Each row is a point. Each copy is the shape, with its points in the same order, turned, moved and blurred by noise. Is it also mirrored, or only turned?

Shape (7 x 3):
[[ -8 -18 -10]
 [ 43 -26  -8]
 [-27  24 -12]
 [-24  28 -15]
 [-23  15 -31]
 [ -3 -27  35]
 [ -7 -10   5]]
Copy 1:
[[-18  13 -30]
 [-60  -9 -10]
 [ 24  -4 -22]
 [ 24  -9 -23]
 [ 14 -12 -39]
 [-25  38   7]
 [-13  13 -16]]
Copy 1 is: only turned
Copy 2, 7 rows:
[[ -5   5  20]
 [  7 -43  25]
 [-13  14 -22]
 [ -5  17 -31]
 [  8  24 -16]
 [-48 -12  28]
 [-27   2   8]]
Copy 2 is: mirrored
Copy 3, 7 rows:
[[  0   9  -1]
 [-42 -22   4]
 [ 31   7 -32]
 [ 30   6 -37]
 [ 17  20 -37]
 [ 13 -20  33]
 [  9  -3   3]]
Copy 3 is: only turned

Shape, 6 rows:
[[-35  42  31]
 [  8 -30   8]
 [ 22  57 -23]
 [  2  26  17]
 [ 13  -4 -29]
 [  6 -33 -31]]
Copy 1:
[[-38  47  30]
 [ 22  -6 -12]
 [-49  43 -45]
 [-17  41  -3]
 [-17  -9 -36]
 [ -5 -28 -30]]
Copy 1 is: only turned
Copy 2, 6 rows:
[[-49   6 -25]
 [ 33   4  -5]
 [-33 -60  19]
 [-19 -19 -16]
 [ 13 -20  29]
 [ 35   0  36]]
Copy 2 is: only turned
Copy 3:
[[-55  27  14]
 [ 31   4  20]
 [-55 -50  30]
 [-32   1  30]
 [  2 -42   8]
 [ 27 -30  -4]]
Copy 3 is: mirrored
Copy 4 (6 x 3):
[[ 14 -43 -54]
 [-11  23 -16]
 [ 13 -54  25]
 [-11 -31 -19]
 [  3   7  17]
 [ 13  35  19]]
Copy 4 is: mirrored

Shape, 9 rows:
[[-16 -29  -7   3]
 [-33   1  -3 -12]
 [-25 -15  26 -12]
 [ 25  14  10 -14]
 [-24 -25  -4  47]
 [-12   4 -20   3]
 [ -6  36   1   8]
 [  3  60  -5  25]
 [ 10 -15   2  25]]
Copy 1:
[[-18 -17 -26  12]
 [-16 -28   7  27]
 [  8 -41 -10   5]
 [ -9   4  22 -13]
 [  3   3 -49  36]
 [-24  -6  -6  27]
 [  2   8  21  31]
 [ 12  31  32  38]
 [ -5  12 -24   6]]
Copy 1 is: only turned
Copy 2 (9 x 4):
[[  0  16  24 -26]
 [ 32  17   5 -23]
 [  8  23 -16 -37]
 [  3 -23 -20   4]
 [ -9  49  32   2]
 [ 22   8  18   1]
 [ 28   6 -11  22]
 [ 33   7 -13  54]
 [-17  14  15   5]]
Copy 2 is: mirrored
Copy 3:
[[-16  32  21  16]
 [-29  30 -14  22]
 [-32   4   5  33]
 [-10 -13 -12 -18]
 [ 27  32  21  40]
 [ -5  36 -10   3]
 [  4  11 -40   5]
 [ 27  11 -60   1]
 [ 15  12  16   7]]
Copy 3 is: mirrored
Copy 4 (9 x 4):
[[-15 -12 -13  32]
 [-14 -28  19  17]
 [-27 -44 -14   8]
 [  4  -6 -13 -35]
 [-46  13  -8  32]
 [ -4   0  14  14]
 [-16  -1  24 -22]
 [ -9  27  44 -32]
 [-26  12 -24   6]]
Copy 4 is: mirrored

Shape:
[[ 33 -18  34  15 -25  -5]
 [ -1 -19  19  25   0 -14]
 [ 10 -17  -2   4  33  -4]
 [ 40 -16  22  12 -15 -24]
 [  8 -20  24  35  13  -4]
 [ -5  -9 -31   1  10  -8]
 [ 20  23  26   1 -18   7]
 [-30   6 -17 -24  12 -18]
 [-10  13  -4 -27  -5   6]
 [ -4 -15   0 -29 -18   4]
 [-27 -10 -31   4   9   0]]
Copy 1, 11 rows:
[[-22   4  -8  11  35 -43]
 [-18  -8 -11 -10  21  -9]
 [ 17  -2 -30 -25  17  -4]
 [-29  21 -18  -9  31 -41]
 [-10 -13  -9 -10  40  -6]
 [ 13  18  -5 -27 -10   5]
 [ -7  22 -14  39  17 -21]
 [  0  14 -23 -13 -30  24]
 [ 10  19 -21  16 -26  -5]
 [  2  10 -16  -3 -25 -24]
 [ 14   4   3 -20 -20  23]]
Copy 1 is: mirrored
Copy 2 (11 x 6):
[[-32   0 -25 -53  -7 -13]
 [ -1  15   2 -38  -4 -26]
 [ -2 -15  21 -10  -6 -27]
 [-16 -18 -16 -60  -4 -12]
 [-17  14   8 -40   3 -35]
 [ 15  -4  27  -7  -9   9]
 [-23  -2 -35 -17  20   3]
 [ 40  -3  -2  10 -11   1]
 [  8  -2 -18  15  -3  10]
 [ -2   1 -20   0 -31  10]
 [ 22  16  27   4 -10   7]]
Copy 2 is: only turned
Copy 3 (11 x 6):
[[ 36   0  52   6  10 -11]
 [ 12   7  27 -17  -1  -7]
 [-12 -35  21 -22  18 -11]
 [ 36 -13  44  -2   1 -26]
 [  0  -2  42 -18   1  -1]
 [  3 -29 -16  -9  -1   8]
 [ 11   1  30  37   8 -11]
 [ -6 -14 -35  -5  14 -17]
 [  6  -3 -17  25  23  -7]
 [ 27  -3 -13   4  34  -7]
 [ -3 -10 -24 -16   1  15]]
Copy 3 is: only turned

Shape (10 x 6):
[[-16  26  -2  18  -3 -21]
 [-20  42 -25 -23   4  26]
 [ -6 -22  32   0 -24   8]
 [ 21  -8  18  43  12  31]
 [ 26  14  -9  41   8 -23]
 [  6   1 -28  26 -19  -2]
 [ 17 -12 -33   6 -10  15]
 [-16  -5   5  -7  31  35]
 [ -6  24  -4 -21  -6  -2]
 [ 22 -16 -35  43 -14   0]]
Copy 1 (10 x 6):
[[-11   7  -2  -3 -24  33]
 [ 28 -44   4 -13 -16  13]
 [-31  17   0  18  -3 -31]
 [ 11  25 -13  55  -5  -5]
 [  0  32 -20  25   7  45]
 [ 18  27 -10  -6   5  12]
 [ 29  21  -2  -2  25   0]
 [ 14 -19  34  32 -14  -5]
 [ -9 -24   2  -8  -2  16]
 [ 29  50 -13   1  13  16]]
Copy 1 is: mirrored
Copy 2 (10 x 6):
[[  0   0 -10  30 -17 -24]
 [-34  29  11 -14  -9 -48]
 [ 32 -21  28  -7  11  -8]
 [  3 -44 -19 -17  34 -20]
 [ -9 -18 -43  17 -12   3]
 [ 17   4 -28  -9 -14 -15]
 [  6  12 -20 -33   0  -2]
 [-18  11  14 -14  45 -23]
 [-15  15  21   1 -20 -15]
 [ 22  -1 -53 -17  -4  -3]]
Copy 2 is: only turned
Copy 3 (10 x 6):
[[-13  -2  -5  41  10  12]
 [ -5 -31 -25 -15  25  15]
 [-13  30  27  -2 -20  18]
 [ 35   8   4  16 -48  15]
 [ 29  -9  13  60  -6   6]
 [ 24   2  12  31  13  38]
 [ 38  -1  19   3  15  32]
 [ 17  13 -20 -22  -9  -8]
 [-13 -15   6   3  17   6]
 [ 50   9  21  38   4  41]]
Copy 3 is: only turned

Shape, 14 rows:
[[ 22  60  14  -4 -32  19  36  -8]
 [ 18  -1  16  23  23  -8  -7   6]
 [ 23   9  13   4  16 -13 -28 -17]
 [-32   5 -49 -10  11   1  26 -11]
 [  0  23  18 -10  -1 -10  -2  18]
 [ 27  22  -8 -14  26   7   5  47]
 [ 17  18 -10  -8  16   8 -10  -4]
 [-27  -4  -5  26 -19  -3  -4  -9]
 [ 21  29  15  21   7 -11 -20 -12]
 [ 25  -3  19 -12   3 -11 -16  -9]
 [ 12   6 -35 -14  -1 -12   6  -2]
 [ -9  -2  15   9 -25   3 -21  26]
 [ -2   1  -3 -15  21  11 -11 -16]
 [-25  -6  -1  -9   3  -2  -5  -8]]
Copy 1, 14 rows:
[[ 35   9 -34 -47  -8  25  35 -31]
 [-11  29   4   1 -25   4 -15   0]
 [-15  11   6 -13 -31   0   5  25]
 [ 22  -5  20 -17  16 -54  -3 -29]
 [-23  15  -9 -12  -3   3  22 -19]
 [-33  33 -15 -40 -26 -17 -10 -42]
 [ -5   4   5 -34 -24 -12   1  -7]
 [ 11 -12  -1  19  14  -4  -9  -5]
 [  1   9 -13  -4 -41   7  10   9]
 [-21  18   1 -25 -12   5   7  24]
 [  3  10  -9 -34  -1 -38  -2  -2]
 [-28  -7 -21   5  10  13  -9 -11]
 [-11  -1  28 -26  -9 -11  -1  -1]
 [ -8  -5  20  -5  14 -14   3  -5]]
Copy 1 is: only turned
Copy 2 (14 x 8):
[[-39  35  -1 -25 -37  -4 -24 -17]
 [  6 -17  24 -15   1   3  20  18]
 [ 26   4  17 -30  14  -4   4  20]
 [ -5 -19 -38  22  24  22 -10 -27]
 [ -9   1  -8  -7  -7 -25   7  17]
 [  5 -40 -11  -8 -39 -17  -9  15]
 [ 21  -6  -4 -15  -5  -1 -11  -1]
 [-12   7  17  22  30  -4  13 -12]
 [  4   4  25 -36   9 -13   2   6]
 [ 17  13   9 -13   2   0   2  35]
 [  3 -14 -11   4  13  10 -31   8]
 [ -3   6  22  28  -1 -34  12  12]
 [ 29   4 -13  -3   6   8   8  -1]
 [  7   6 -14  17  19  -2  15   2]]
Copy 2 is: only turned
Copy 3:
[[  1  18 -43  44  -2 -30  47 -23]
 [  9 -13   0 -18  40  -7  11  -7]
 [  7  14  21 -17  34 -27   4 -13]
 [-17  28  -9  -7 -18  51   8  -8]
 [-19   1  -8  19  26 -14  -3 -10]
 [-34 -30  -2   2  14  -6  12 -46]
 [-13   9   9 -11   6 -11  17 -23]
 [ 11   8  -2   3   5  14   7  31]
 [  9  17  11   2  37 -21  28  -7]
 [ 10  10   5 -10  18 -34 -11 -17]
 [  1   9  14   6 -13  15   5 -29]
 [ -8 -20  -2  13   9 -16  -6  28]
 [-14  20   1 -27   3  -7   0 -12]
 [-10  15  -6 -10   3  10 -16   8]]
Copy 3 is: mirrored

Shape (15 x 9):
[[  7  28 -13  -1  56  13  -2   5 -46]
 [-19  -5  -3  11  -1   6 -23  -3 -32]
 [  3  -6 -19  19  -8  17   5 -11   2]
 [ 14  -8  48  20 -15   4  16 -16   9]
 [  9 -17   7   9  33  -2 -15   8 -32]
 [-21 -13   8   0 -13 -26   4   4   0]
 [-11   2 -21   9  -1  15  30  -2  -3]
 [ 14  -5   9  24 -13 -36   3 -47  12]
 [-35  -4 -12  22 -19   3  29   5  -5]
 [  0  -7   3  21  -6  -3 -19   4   6]
 [  9 -13   5  -8  60  -5  22   3   0]
 [  4  16   3  19 -20  11   0  -4  10]
 [ 15 -14 -22 -25 -12   5 -18   8 -16]
 [ -3   5   9  22 -18  13 -11  11  -6]
 [ -8  -5 -20  -9  -9   3 -21 -38  13]]
Copy 1 (15 x 9):
[[  6  38  23  36  29   3 -10  30  31]
 [ 20  -9 -12   5  12  23 -13  25  16]
 [  2  -8   3 -13 -13   7  20  10  14]
 [-30 -41  -2 -16  22 -22   0   2  -5]
 [ 14  21 -13   6  40  -1  -1  26   9]
 [  5 -24 -10   6  13  21   5  -3 -27]
 [ -5  -4  18   3  -4  23  23  -5  15]
 [ -7 -44   2   7  -2 -15  25  36 -30]
 [ -9 -23  10  -7   1  48  15  -4   2]
 [  0  -5 -14 -16  -1   6  -4  14 -10]
 [-13  32   0  27  34 -11  29   0   1]
 [-11 -18   9 -12 -15   1  -9   8   0]
 [ 50   6  -2  -2  -3  -3   1  -5   4]
 [ -3 -13  -6 -21   2   9 -20   8   5]
 [ 16 -22 -19  21 -32  -1  15  11  -1]]
Copy 1 is: only turned
Copy 2 (15 x 9):
[[ 10  21  16  29 -27 -53 -19   2 -16]
 [ 35   8 -21  -8   4 -24 -24   3   8]
 [  3 -24  -8  -3   3  -4 -25 -18  14]
 [-21  -2   2 -57 -10  -5 -10  -9  32]
 [  4  31 -20  -1  -9 -37  -8 -12   8]
 [  8  -3 -26 -26   9   7   8  10   1]
 [  0 -30   5  -3   8 -13 -11 -12 -11]
 [-27 -29 -38 -26 -27   0 -10  17  35]
 [  4 -28 -10 -23  31  -4 -18   1 -19]
 [ -1   9 -19  -9   7   7 -21  -2  24]
 [-29  14   4  10  -7 -40  31  -9   1]
 [  0 -13   6 -17  -1  11 -33   0  16]
 [ 37   1 -18   7 -19   9   4 -25   7]
 [ 14   8  -4 -25   8   5 -34  -9  10]
 [ 24 -32 -16   8  -8  -1  -3   6  39]]
Copy 2 is: mirrored
Copy 3 (15 x 9):
[[  0 -17  34 -12 -52  37 -23  34 -26]
 [-26   6   9  -5 -29 -11 -24  12   4]
 [-17   9 -14   4  -6   1  10  10 -23]
 [-24  10 -27 -12  13  31 -20 -36 -12]
 [-12  -5   4   6 -43  17 -42   3 -15]
 [  8  15 -18   3 -20  -7 -10 -18  19]
 [  6  -1 -19 -11 -13   9  15  20 -13]
 [-29  32 -11  -3 -27  19  20 -50  -6]
 [ -5   4 -34 -12 -12  -1  13  15  18]
 [-18  20  -4  19  -7   2 -13  -2  -3]
 [ 31   4 -16   1 -41  42 -29   4 -37]
 [-17  11  -2   2  15  13   4  -1  -4]
 [  6  -1  17   5 -10 -31 -14  -3 -23]
 [-22   5  -6   3   8   7 -14   7   5]
 [-12  46  11  -7 -13 -13   4  -7 -20]]
Copy 3 is: mirrored
Copy 4, 15 rows:
[[ 12 -42  38   2   0  -9 -50  -3 -21]
 [ 37  -6 -16  -4   2 -19 -26   4  -2]
 [ 17   0  -8 -10  22  -4   6 -21 -10]
 [  1  32  -3 -44 -22  -7  16   4 -19]
 [ 21  -7  14 -28   6  -1 -43  13   2]
 [ 11   6 -12  -8   3 -16  12  30  15]
 [ 19 -15   8  -2  21  -6  21  -4 -18]
 [-21  13 -13 -43   1 -39  14 -15  18]
 [ 40  -4   1   2  12 -18  37   5  -2]
 [ 15  16 -12 -10   0   2  -9  -5  14]
 [ -8 -35  32 -35   6  20 -13  20  -4]
 [  6  19  -7   2  -5  -8   9 -17 -11]
 [  3   6 -21   6  38  -2 -28  16 -13]
 [ 27  24  -8   2  -6  -4  -5  -6  -8]
 [ -7 -16 -46  -9  14 -13  -1 -14  -1]]
Copy 4 is: only turned

Shape (14 x 11):
[[ 31 -25 -29 -21  28 -26  -1   7   3   9   8]
 [ 15 -21 -32  -9  -8 -31  21  16  -7 -15  -5]
 [-12 -27 -13 -27 -18 -10 -54 -17  33  36 -26]
 [ -1 -35 -40  11  12 -12  -7 -12 -13 -19  -3]
 [ -8 -22 -22 -26 -30   3 -27 -28  19  29  -5]
 [ 20   4 -17   0  12 -27 -14  11 -41 -28   6]
 [-37  17   9  16   7   6   9  -5  -2  -8  17]
 [ -2  26 -20   3  28  14  14  11  -8 -11 -15]
 [  9 -19   2   5 -12 -17 -25 -36  37  20 -18]
 [-20  15  14  35   0  39  14   6 -22  22   0]
 [ 25  -8 -38  25  -2 -26  -9  23  19 -13   2]
 [ -2 -33  -1  -3 -13 -19 -16 -12  12  -3 -31]
 [ -7   9  16  18  20  38   9  31  -4 -22  15]
 [ 31 -11 -24  10 -10 -11   4 -14  -8 -46   0]]
Copy 1 (14 x 11):
[[-21  -4 -21  -7  21 -22  47   9 -11 -12  22]
 [ -4  20 -39  -8  20 -31  30 -12 -14  11  -1]
 [-54 -10 -48  27   3   5 -19  51   4  -3   9]
 [-13  -5 -26  16   8 -29  27 -21  25  10   6]
 [-56  11 -25  24   4   1  -4  37   5  14  -8]
 [ 19  29 -10  11   2 -34  22 -17   2 -13  32]
 [  9  -2  17  31   5 -24  -9  -8  -6 -14 -38]
 [ -3 -10  16   6   6 -28  -6 -31 -28  -1   7]
 [-26 -16 -37  18 -25  13   9  37  -2   5 -11]
 [-13  -1  32  -6 -22 -35 -30 -13   1 -19 -37]
 [-17   5 -48  11 -12 -24  34 -28 -24 -18   1]
 [ -8  -6 -48   5   0  -2  -3  17  11  10  -4]
 [  1   1  22  -3   9  -7 -11 -41  -8 -42 -23]
 [  7  24 -22   9 -10   0  34 -34   2  17   4]]
Copy 1 is: only turned
Copy 2 (14 x 11):
[[ 25  17 -20   4  27 -15  11 -19 -21  11  14]
 [-12  20 -37  26  29 -15 -17  -9   6  15  11]
 [ 26 -34   9 -18   9  24 -29   5 -36 -19 -13]
 [ 11  -8   1  33  12 -26 -11 -24  19  -4  11]
 [ 10 -38  -4  -5  14  17 -11  21 -25 -25 -11]
 [ -1  37  10   3  16 -39 -10  -2  19   3  15]
 [-37 -19   5  11 -22  -8   4  10  13  24  37]
 [-10  14 -14  -4 -18  -6   0  -2  24   2  59]
 [ 26 -17   6  19 -16  22  -3  17 -16   3 -22]
 [-53   4  26  15 -12  32  13   5  20  -9  53]
 [ 14  32 -17  44  -9 -19 -23  -5 -23   7  18]
 [ 14 -14  -1   9   2  16 -25  -8   2   2 -17]
 [-60  23  -6  -1 -39  -2  12 -21   9   4  36]
 [ -2  22 -30  34  -8 -30  -9   8  24  -9  -7]]
Copy 2 is: mirrored

Shape (16 x 11):
[[  1  -7  26   3  20   7  -1  -7   7 -31  -9]
 [ 15  -2   5 -14 -17  -3  10  12 -18  10  -3]
 [ -4  -9  15 -13 -14   6  -1  -5 -13 -18   8]
 [-28   5   2 -12 -20  15   1   7   7   6 -33]
 [ 41  14 -14   2  10  20  -8  12  -6  -5 -11]
 [ 12  12  14 -23   7   0   4 -25  16  -4 -33]
 [  1 -20  -8  -4 -14  -2   4 -11  -5   5 -12]
 [ 14  18  -2  -6  17   3 -14   7  19  -9 -21]
 [ -7  16  -1   9  13   2  24  11 -12  39 -34]
 [ -1 -11  10  20  14   9  11   4  -8  17 -16]
 [-30  26 -21  12 -16 -12 -23  -5  -4  -1  -1]
 [  7 -15 -14 -12  13 -10  10  29   3  17 -25]
 [ 44 -19   4 -14  29  -9 -31   9 -25 -31  -2]
 [ 17   8  -8  37  20 -16  -3  32  -1 -19 -19]
 [ 12  -2  32  -6 -31  -7 -35   4   1  19   5]
 [ -8   5   6  10 -22  -1   3   5 -12  18 -49]]
Copy 1, 16 rows:
[[  1   4  -7   8  28  12  -5  15  -2  29 -21]
 [ 18 -22   6 -10 -12  -4   5  -5  -2  -8  -7]
 [ 16  -9  11   6  14  17   1 -14   6   2 -22]
 [ 21   0 -12  27   3 -10  23  -7  18   1  16]
 [  2   1 -11  -3 -13   9 -10  35 -20 -18  -4]
 [  5  13   6  -3   3  15  27  21  -1  28  13]
 [  3   0   6  -3   5  -9  25  -4   8 -10 -16]
 [ -3  12  -4   8  -3   2  -8  34   6  11  10]
 [ 13 -13 -37 -23   2 -29  19   6   4  -2  26]
 [  3 -11 -22  -9  23 -22   8   5  -8  -1  -5]
 [ 17   7   1   0  18  -1  -4   8  52 -27  10]
 [-13 -11 -17  -1 -24 -30   7   7   7   7  -4]
 [-29 -27   7  -1  -5  28 -13  38  -6   3 -40]
 [ 10  -5 -26  -5   4 -23 -23  48  15   1 -25]
 [ 14 -33  44  11  19  -8  -2   9   1 -10   9]
 [ 30 -19 -15   6   7 -22  36  16  16  -7   9]]
Copy 1 is: only turned
Copy 2 (16 x 11):
[[-26  -6  -3   2 -15  14  -9   0 -18 -11  24]
 [  4  -4   5  16  11  -2  -7  -2 -14  17 -27]
 [ -4 -15  -2   8  -3 -13  -2 -20 -20   7   5]
 [ 21  31 -17  22 -17  -7  -4   0 -14  14   3]
 [-14   3   9  28  -3  39  -2 -18   9  -5 -24]
 [  0   9  -1  -3 -37  30 -11   4 -30  11  -7]
 [ -3   3 -17  -1 -12 -11   0  -8  -7   7 -24]
 [-10  13  13  19 -28  28 -11   2   5   4   1]
 [ 29  23 -13  10   8  19  -6  34   5  -4 -22]
 [ -4   8 -20   4  11  10   5  19   5  -6  -7]
 [ 27  14   5  -3 -18 -15 -15 -20  31   7   7]
 [ -9  14  -4  31 -10  -2 -11  29   2   2 -32]
 [-47 -42   0  27 -10  24 -30 -14   6   2 -11]
 [-30  22   9  12  11  17 -32   3  29 -17  -4]
 [ -8  -6   2   1   6   2   5  -8   4  60   3]
 [ 17  34 -29   6   3   7 -22   5  -3  20 -13]]
Copy 2 is: only turned
Copy 3:
[[-24   5  20  -3   3  12   7  -4   0  29 -20]
 [ 11   0  15  -3   1  -8   5  15  13 -24  -4]
 [ -5   1  13  -8   4  13  25   2  23  -3 -12]
 [-24  22  14 -15 -11  12  20  22  -7 -15  26]
 [ -1 -26   8 -25   1 -17 -13  -4 -23  -5  -8]
 [-17  27  29 -12 -21 -21  15 -10 -14   7  -8]
 [-11   4   6   0 -18  -1   3  -1  22 -14   7]
 [-16   7   6 -20   4 -17   0  -1 -22  15   3]
 [ -2   6  36  22  -7  -7 -11  12 -27 -21  32]
 [-13  -4  19  24  -7  12 -13   6 -10  -7   5]
 [ -8  14  -7 -13  21  13  15 -22   2 -14  41]
 [-10  -1  10   6  -5 -26 -16  32   3   1  20]
 [-26 -29   8 -12  26 -31  -9  -7  19  11 -38]
 [ -8  -4  10  -9  29   3 -45   1 -10  17  10]
 [ -3  27 -21   1  16  -3  15   6   2 -34 -26]
 [-22  24  27  -7  -5   7 -11  10  -6 -37  20]]
Copy 3 is: mirrored
Copy 4 (16 x 11):
[[ -8  23 -18 -10  -8  -6  -5  -2   3 -22 -25]
 [-10  -5  12   2   9  -1 -12  23  10  -4  18]
 [ -1  18   1   8   5   2  -3   4  28 -11  -3]
 [ 11  10   4 -10  -2 -26  22  25   6  23  -3]
 [-15  -5  -7 -35  25  -7 -22 -10  -7  -1  13]
 [ -1  24 -30  -8  -2   3   8  20 -19  -6   9]
 [  5 -12  -5  14  14  -1   4  13   3   2  -6]
 [ -3   8 -27 -29  -6 -16  -9  -3 -12   4   9]
 [-24 -25  18 -23 -16 -11  17  31 -25   7   2]
 [-21 -15  10  -9  -4  -4  -2  13 -10  -2 -24]
 [-10 -11  -7   6 -13 -28  26 -22  21  21  16]
 [ 10 -32  -5 -18  -5 -19 -18  31  -7  -2  -1]
 [-21 -10 -42 -19  24  -4 -39  -5  25 -38  -1]
 [-21 -19  -5 -20  -5 -48 -22 -16 -13 -20  -7]
 [-29  12 -13  23   3  -7 -28  16  22  34   7]
 [-20  -6   5   0   9 -33  18  34 -10  13   0]]
Copy 4 is: only turned

Shape:
[[ -5  17  21  -2  -8 -10  -3  -7 -11  18  24   5]
 [ -5 -23  12   9  40 -22   0 -21  21  17 -21  35]
 [  4  -3  16   0 -16  33 -12  -4  -3 -13  -2   2]
 [  0 -20   2  17  -8   0   0  28   1  33 -24 -19]
 [ 26 -22  46  -9   1   8 -17  10   7  17   9 -38]
 [ 29   1  23  -6   2  42   2  12 -13   5  -9 -18]
 [  1 -12  -6  -3  -4   0  20  54 -13 -14  31 -23]
 [ 32   3   7  29   4   8  10 -30  14  -5  -6 -17]
 [-20 -15 -16  -6   2  -5   2  -7 -17  32 -15  -3]
 [-13  23  -9  -4   3  26  17 -18  22  14 -25  10]
 [-14  38 -11  20  -1  10  10  15  -5  -6  16  15]
 [ 13  -4  -5  24  60   2  -5   5  20  26  -2   6]
 [-11  15  -5  23  21   5 -30 -19  30  -6  26  15]
 [  5  13  15 -16  21 -15 -12  25 -14   3  -9 -16]
 [ 33   5  -6 -18 -18   2   3   8  -7  32 -22  -6]]
Copy 1 (15 x 12):
[[ -8  19   2  -7  26  -9 -19  -7   0  -5  -2  11]
 [ 19  22   1 -40 -32 -19 -22  10 -16 -12  39 -29]
 [ 11  11  -5  24  -2  -6   2   1 -29   6 -17  -4]
 [-13 -16   9 -32 -34  10  -5 -19 -19  13 -18   1]
 [  3 -29  -6   6   8 -14 -24 -44 -39  -6   1   1]
 [-13 -25   5  27 -10 -22  -3  -6 -30 -13 -22  -8]
 [-31  -6  18   8   2  37  25 -38  -3 -16  -3   5]
 [ 26  -5   2   9 -19   7 -44   0 -14 -32 -14  -2]
 [  3  -3  22 -36  -8  -4   2  18   0  22  -1  -1]
 [ 12  12  -2  -3 -38 -24  10  31  -2 -12 -10  19]
 [-23  36   6  11 -17   3  -1   6  18 -18 -15   4]
 [ -1   1  15 -21 -39 -25 -23 -19  12 -30  14 -39]
 [ 29  40 -13   9 -16 -18 -18 -16  23 -18   0 -17]
 [-32 -15  -5   5  -5  -8 -11  -8   2   2  26   0]
 [-17 -37 -14 -21  -1  -7  -7  17 -14  -9 -21   3]]
Copy 1 is: mirrored
Copy 2, 15 rows:
[[ -6   2   1 -10 -14   2  37  -2  12 -14  10 -14]
 [ 31 -30  16 -20  -9  42   1  -2   1  31 -11 -26]
 [  3  25  24   5   0  -2   3  -4  21   4  -6  24]
 [ 16 -22 -24  23  23  -6  17  18   8  10 -22   3]
 [ -9 -10   8  11  29  12  21   5  56 -20 -27  -3]
 [ -8   5  -2   7  -7 -10   2  14  52   0 -17  27]
 [-24  12 -40 -15  10 -10  11  15  -5 -33 -32  12]
 [ 12  27   9   3  -4  -4 -11   9  37  14 -19 -34]
 [ 10 -33 -17  22  -4   0   3 -10  -1   2   8   0]
 [ 23  -7  -2 -16  -6 -20  -7  -9  21  35  22  -4]
 [ -4  24  -9 -25 -19 -14  15  19 -13   7  18   2]
 [ 12 -10 -19 -17   0  42 -11  40  22  33   3 -16]
 [ 12  33  13 -22   9  29   3   9   4  15  28 -19]
 [  1 -23   0 -20  -7   4   5  20  20 -34  -7   4]
 [ 37  -7 -31   9  -9 -22  16  -1  37 -11 -11   3]]
Copy 2 is: only turned
Copy 3, 15 rows:
[[  9  32  22  23  13   1   7  -4 -19   5  -2  18]
 [-28  23 -22   8 -14 -15 -28  23  -1  -8  26  16]
 [  4  14  15 -14  -3   7   2  -9   5  -8 -37  19]
 [ -7  -2  26 -21 -19 -32  -2   1  -8  35   1   6]
 [  0  38  15  -9 -10  -3 -13 -42   2  47 -13  34]
 [  6  12   4  -3 -17  -2  11 -11   9  32 -49  33]
 [ 24  -5  22  -1  -3  20  26 -18  24  43   2 -18]
 [ -4  22 -33 -27  -1   0  17  -7 -30   9 -11  29]
 [-25  12  14   5   4 -33  -1  16  -9  17 -10 -17]
 [ 12   5 -17   5  -8 -43   9   4 -10 -23 -26   4]
 [ 27 -11  10  19  -4   9  32   9 -15 -14  -5   2]
 [-17   6 -31  20 -52  -8  -3   6 -15  18  17  15]
 [  1  18  -8  12 -26  20  -2 -16 -33 -34   8   2]
 [  2 -15   8  25   6   0 -18 -12  -2  36  -6  17]
 [ 22  19   7  -6   2 -25 -12  18 -18  42 -32   7]]
Copy 3 is: only turned
